Each row of a before or after table is a point. The points were changed in one or more steps. Then noise was added and the rows were shuffled. The steps act on columns, c1 being the first. What was done? A step turns or swaps two columns, mirrors them in a line or flattens them onto one, adds a multiple of one to another, or multiplies or shifts one. Angles are multiples of 10 degrees, from the lower column toward the higher: turns from -170 to 170, lines from 10 to 170 but not 90. Use the fewest steps. Two steps may share a column if one is a turn and the other turns, adds or multiplies; they go together, in the order done. Otherwise the lowest column goes first.

Before (10 x 2):
+0.48 -0.01

-0.09 -0.94

+0.96 -0.23

+0.08 -0.60

+0.17 +0.26

-0.20 -0.69

+0.04 -0.12

+0.12 -0.16

+0.86 -0.32

+1.07 +0.13
After (10 x 2):
+0.78 -0.04

+1.38 -0.32

-0.14 -0.94

+0.13 -0.61

+1.51 -0.25

+0.27 +0.27

+1.71 +0.12

+0.19 -0.17

+0.06 -0.11

-0.32 -0.68
Steps: multiply c1 by 1.6

Before (10 x 4):
-0.22 -0.63 -0.18 +0.26

-0.26 -0.41 -0.03 +0.08

+0.05 -0.65 -0.69 -0.21

+0.14 +0.39 -0.54 +0.12

-0.16 +0.29 -0.26 -0.95

+0.86 -0.67 +0.42 +0.46

+0.46 +0.19 +0.11 +0.46

+0.83 -0.67 -0.19 +0.32

-0.21 -0.67 -0.73 -0.28

+0.02 -0.65 +0.14 +0.35
After (10 x 4):
-0.23 -0.07 -0.73 -0.28

+0.12 +0.99 -0.55 +0.12

+0.46 +0.82 +0.11 +0.47

+0.05 -0.05 -0.70 -0.20

+0.01 -0.07 +0.14 +0.33

-0.22 -0.04 -0.18 +0.25

+0.85 -0.06 +0.42 +0.45

+0.83 -0.08 -0.18 +0.31

-0.26 +0.20 -0.04 +0.08

-0.15 +0.88 -0.23 -0.94
Steps: shift c2 by +0.60

Before (13 x 6):
+0.41 -0.44 -0.48 +0.06 +0.61 +0.85

-0.34 +0.02 +0.24 +0.15 -0.11 +0.10

-0.38 +0.69 +0.05 -0.35 +0.58 +0.27

-0.37 -0.67 +0.56 +0.59 +0.66 +0.16

-0.49 -0.67 -0.32 -0.13 +0.10 +0.25

+0.53 -0.24 +0.63 +0.17 +0.68 -0.38

-0.60 -0.49 -0.04 -0.31 -0.08 +0.02

+0.17 +0.61 +0.55 -0.38 +0.23 -0.47

-0.17 -0.52 -0.58 -0.19 +0.09 +0.02

+0.45 -0.58 +0.55 +0.04 +0.91 -0.31

-0.59 -0.50 +0.33 +0.39 +0.17 -0.35

-0.70 -0.43 -0.33 +0.41 -0.20 +0.13

-0.58 -0.08 +0.51 +0.80 +1.18 -0.15
After (13 x 6):
+0.45 -0.48 +0.55 +0.32 +0.00 -0.95

+0.39 -0.37 -0.49 +0.27 +1.03 -0.27

-0.58 +0.34 +0.51 +0.71 +0.27 -1.17

-0.36 +0.41 +0.04 -0.65 +0.46 -0.45

-0.60 -0.24 +0.34 +0.59 -0.28 -0.30

+0.54 -0.13 +0.62 +0.28 -0.12 -0.78

-0.38 -0.29 +0.57 +0.82 +0.40 -0.57

-0.17 -0.55 -0.58 +0.09 +0.06 -0.10

-0.36 +0.10 +0.26 +0.12 +0.05 +0.15

-0.71 -0.16 -0.36 +0.57 +0.05 +0.23

-0.62 -0.59 -0.06 -0.01 -0.01 +0.10

-0.48 -0.65 -0.32 +0.21 +0.26 -0.02

+0.18 +0.35 +0.57 -0.64 -0.36 -0.40
Steps: turn c2 and c4 by -30 degrees; turn c5 and c6 by -70 degrees

Before (10 x 9):
+0.67 -0.17 +0.23 -0.12 +0.15 +0.32 -0.31 +0.58 -0.16

+0.11 +0.03 -0.20 +0.53 -0.20 -0.25 +0.70 +0.61 +1.04

-0.51 -0.05 +0.17 +0.28 +0.55 +0.42 +0.21 +0.12 -0.53

-0.32 -0.11 +0.02 -0.18 -0.17 +0.54 -0.32 -0.43 -0.13

-0.07 -0.28 -0.31 +0.94 -0.81 -0.73 +0.91 +0.76 +0.44

-0.15 +0.51 -0.56 +0.92 -0.39 -0.31 +0.11 +0.54 +0.16

+0.39 -0.24 +0.20 +0.10 +0.64 +0.03 -0.19 -0.36 -0.31

+0.29 +0.34 +0.66 -0.11 -0.04 +0.30 +0.08 -0.20 -0.18

+0.25 -0.01 -0.27 -0.38 +0.09 -0.44 +0.85 +0.38 +0.15

+0.81 -0.17 -0.11 -0.02 +0.38 +0.60 +0.50 -0.03 -0.35
After (10 x 9):
+0.79 -0.51 -0.11 -0.15 +0.35 +0.63 -0.03 -0.04 -0.33

-0.14 +0.09 -0.57 +1.01 -0.06 -0.28 +0.50 +0.55 +0.12

-0.11 -0.95 -0.28 +1.16 -0.39 -0.72 +0.08 +0.75 +0.45

-0.50 -0.19 +0.19 +0.06 +0.57 +0.39 +0.05 +0.10 -0.56

+0.07 -0.66 -0.19 +0.58 -0.09 -0.24 +0.26 +0.60 +1.02

-0.29 +0.26 +0.05 -0.12 -0.18 +0.57 -0.21 -0.44 -0.12

+0.24 -0.78 -0.22 -0.37 -0.04 -0.41 +0.30 +0.35 +0.13

+0.38 +0.11 +0.22 -0.15 +0.62 +0.09 -0.31 -0.35 -0.28

+0.67 +0.26 +0.27 -0.14 +0.09 +0.31 -0.27 +0.57 -0.16

+0.27 +0.02 +0.65 -0.09 -0.11 +0.30 +0.31 -0.23 -0.18
Steps: turn c2 and c7 by 70 degrees; turn c4 and c5 by 20 degrees

Before (11 x 12):
-0.17 +0.50 +0.08 -0.20 +0.58 +0.13 +0.00 -0.84 +0.44 +0.04 +0.80 +0.68

-0.02 -0.41 -0.42 -0.13 +0.24 -0.69 -0.32 -0.17 -0.50 +0.63 -0.30 +0.83

+0.12 -0.24 +0.52 +0.02 +0.24 +0.27 -0.22 -0.81 +0.76 -0.70 +0.30 +0.25

-0.27 -0.15 -0.02 -0.44 +0.04 -0.05 -0.24 +0.37 -0.20 +0.17 -0.09 +0.71

-0.34 +0.14 +0.37 +0.46 +0.72 +0.54 +0.50 -0.88 +0.45 -0.48 +0.23 +0.78

-0.21 -0.21 +0.03 +0.37 -0.84 -0.85 -0.45 +0.60 +0.83 +0.69 +0.06 -0.33

-0.06 -0.32 +0.69 -0.03 +0.63 +0.31 +0.23 -0.55 +0.49 +0.21 +0.46 +0.29

+0.54 -0.36 -0.32 +0.05 +0.10 -0.18 +0.04 +0.27 -0.19 +0.13 +0.25 +0.70

+0.52 -0.19 -0.65 -0.36 +0.77 -0.38 -0.28 +0.61 +0.10 +0.17 -0.59 +0.57

-0.20 -0.16 +0.08 +0.23 -0.08 -0.76 -0.34 +0.43 +0.11 +0.06 +0.26 -0.54

+0.17 +0.37 +0.55 +0.26 -0.31 -0.32 -0.29 -0.06 +0.19 +0.39 +0.00 -0.13
After (11 x 12):
+0.52 -0.16 -1.10 -0.82 +0.77 -0.38 -0.30 +0.59 +0.02 +0.14 -0.53 +1.08

-0.10 +0.53 +0.10 -0.22 +0.55 +0.10 -0.01 -0.84 +0.42 +0.06 +0.81 +1.33

-0.36 +0.16 +0.62 +1.27 +0.72 +0.58 +0.46 -0.93 +0.43 -0.45 +0.25 +1.57

-0.08 -0.42 -0.67 -0.55 +0.24 -0.72 -0.34 -0.14 -0.49 +0.66 -0.28 +1.68

-0.22 -0.15 +0.09 -0.28 -0.13 -0.80 -0.35 +0.44 +0.09 +0.11 +0.28 -1.12

-0.02 -0.33 +1.14 +0.34 +0.62 +0.29 +0.23 -0.51 +0.52 +0.29 +0.45 +0.62

+0.52 -0.38 -0.52 +0.11 +0.08 -0.19 +0.02 +0.28 -0.22 +0.19 +0.28 +1.39

+0.14 +0.35 +0.85 -0.17 -0.31 -0.33 -0.26 -0.06 +0.20 +0.37 +0.04 -0.25

+0.10 -0.19 +0.84 -0.36 +0.25 +0.28 -0.28 -0.82 +0.76 -0.71 +0.29 +0.50

-0.23 -0.22 +0.06 -0.26 -0.83 -0.88 -0.46 +0.60 +0.83 +0.66 +0.09 -0.69

-0.26 -0.19 +0.01 -0.79 +0.01 -0.08 -0.27 +0.38 -0.20 +0.16 -0.05 +1.45
Steps: multiply c3 by 1.6; add 1.5 times c7 to c4; multiply c12 by 2

Before (14 x 18):
+0.56 -0.09 -0.34 -0.48 -0.58 -0.69 -0.79 -0.14 +0.02 -0.43 +0.17 +0.68
 -0.05 +0.44 +0.55 +0.27 +0.72 -0.70

+0.02 +0.47 -0.33 -0.34 +0.51 -0.61 +0.10 -0.59 +0.31 +0.35 +0.33 +0.00
 -0.55 +0.54 -0.28 +0.22 -0.03 +0.55

-0.35 -0.50 -0.09 -0.17 -0.32 -0.25 -0.10 -0.43 +0.67 -0.60 +0.38 +0.22
 -0.78 -0.12 -0.31 +0.35 -0.11 -0.62

+0.45 -0.59 -0.60 +0.39 +0.11 -0.36 -0.85 +0.52 +0.20 +0.43 +0.35 +0.52
 +0.27 +0.54 +0.42 -0.13 -0.43 +0.79

-0.54 -0.15 -0.90 -0.12 +0.01 -0.23 +0.17 -0.03 +0.00 -0.09 +0.01 -0.32
 -0.43 +0.30 -0.01 +0.66 +0.11 -0.71

+0.56 -0.55 -0.13 +0.01 +0.05 -0.07 +0.51 +0.06 +0.41 +0.30 +0.49 +0.06
 -0.88 -0.66 +0.14 -0.19 -0.62 -0.64

+0.63 -0.56 -0.29 +0.24 +0.73 -0.59 +0.26 +0.42 -0.55 -0.39 +0.31 +0.11
 -0.52 +0.50 +0.65 +0.43 -0.53 +0.67

+0.30 +0.15 -1.06 +0.24 +0.38 -0.38 -0.20 -0.48 +0.54 -0.01 +0.90 +0.68
 +0.40 -0.16 +1.01 +0.13 -0.43 -0.66

-0.03 +0.45 -0.53 +0.10 -0.20 +0.28 -0.43 +0.14 -0.29 -0.41 +0.40 +0.06
 -0.92 +0.29 +0.96 +0.36 +0.37 +0.44

-0.60 -0.27 -0.33 -0.43 -0.16 -0.70 +0.50 -0.55 +0.23 -0.06 -0.31 -0.07
 +0.28 -0.02 +0.89 +0.05 -0.21 +0.21

-0.01 +0.32 -0.80 +0.15 +0.27 -1.14 +0.32 -0.52 +0.68 +0.06 +0.21 +0.29
 -0.03 -0.78 +0.20 -0.33 -0.12 -0.03

+0.77 +0.76 -0.09 +0.21 -0.24 +0.16 -0.75 -0.44 +0.32 -0.01 -0.49 -0.26
 -0.02 -0.03 -0.21 -0.57 -0.05 +0.53

+0.49 +0.09 -0.49 +0.13 -0.02 -0.66 +0.13 +0.07 +0.25 -0.33 +0.82 -0.37
 -0.01 +0.42 -0.26 +0.77 +0.12 +0.01

+0.36 -0.40 +0.24 +0.21 +0.14 +0.18 -0.67 +0.36 -0.12 +0.08 -0.23 -0.30
 -0.13 -0.63 +1.12 -0.25 +0.07 -0.44
After (14 x 18):
+0.23 +0.44 -0.31 -0.40 +0.43 -0.61 +0.06 +0.82 +0.33 +0.33 +0.33 +0.17
 -0.55 -0.21 -0.07 +0.08 +0.02 +0.54

-1.00 -0.29 -0.35 -0.44 -0.14 -0.71 +0.38 +0.48 +0.26 -0.06 -0.37 -0.09
 +0.29 +0.27 -0.29 +0.15 -0.16 +0.31

+0.18 -0.44 -0.03 -0.17 -0.35 -0.31 -0.12 +0.35 +0.61 -0.58 +0.39 +0.58
 -0.84 +0.39 -0.45 -0.21 -0.05 -0.59

-0.15 +0.21 -0.78 +0.15 +0.29 -1.17 +0.19 +0.03 +0.64 +0.08 +0.18 +0.18
 -0.03 +0.93 +0.11 -0.76 -0.16 -0.10

-0.93 -0.38 +0.30 +0.22 +0.16 +0.15 -0.47 -0.55 -0.19 +0.04 -0.21 -0.67
 -0.11 +0.42 +0.78 +0.39 +0.09 -0.49

-0.82 +0.47 -0.50 +0.09 -0.18 +0.29 -0.27 -0.05 -0.34 -0.38 +0.39 +0.31
 -0.91 -0.27 +0.30 +0.14 +0.32 +0.46

+0.41 +0.09 -0.43 +0.17 +0.02 -0.72 +0.13 +0.12 +0.21 -0.32 +0.81 +0.02
 +0.00 -0.45 +0.31 +1.12 +0.17 +0.03

+0.47 +0.76 -0.12 +0.23 -0.31 +0.22 -0.52 +0.39 +0.28 +0.03 -0.50 -0.91
 -0.01 +0.18 +0.62 +0.08 -0.07 +0.57

-0.85 +0.09 -1.10 +0.27 +0.44 -0.29 -0.19 +0.33 +0.55 -0.03 +0.84 +1.21
 +0.42 +0.44 +0.61 -1.25 -0.41 -0.72

-0.36 -0.57 -0.27 +0.27 +0.74 -0.57 +0.21 -0.09 -0.56 -0.39 +0.34 +0.50
 -0.59 -0.68 +0.82 +0.05 -0.46 +0.71

-0.23 -0.11 -0.91 -0.06 -0.07 -0.24 +0.14 +0.14 +0.06 -0.09 +0.05 -0.06
 -0.43 -0.26 -0.55 +1.09 +0.14 -0.73

-0.18 -0.64 -0.70 +0.35 +0.15 -0.37 -0.55 -0.23 +0.20 +0.39 +0.37 +0.70
 +0.23 -0.70 +0.58 -1.02 -0.40 +0.73

-0.26 -0.10 -0.32 -0.42 -0.57 -0.71 -0.51 +0.32 +0.01 -0.42 +0.25 +1.32
 -0.03 -0.29 +0.75 -1.06 +0.75 -0.66

+0.07 -0.56 -0.15 +0.01 +0.08 -0.07 +0.32 -0.31 +0.36 +0.28 +0.44 -0.02
 -0.88 +0.52 +0.51 -0.21 -0.62 -0.63
Steps: turn c1 and c15 by 70 degrees; multiply c7 by 0.7; turn c8 and c14 by -150 degrees; multiply c12 by 2.5; turn c12 and c16 by -50 degrees
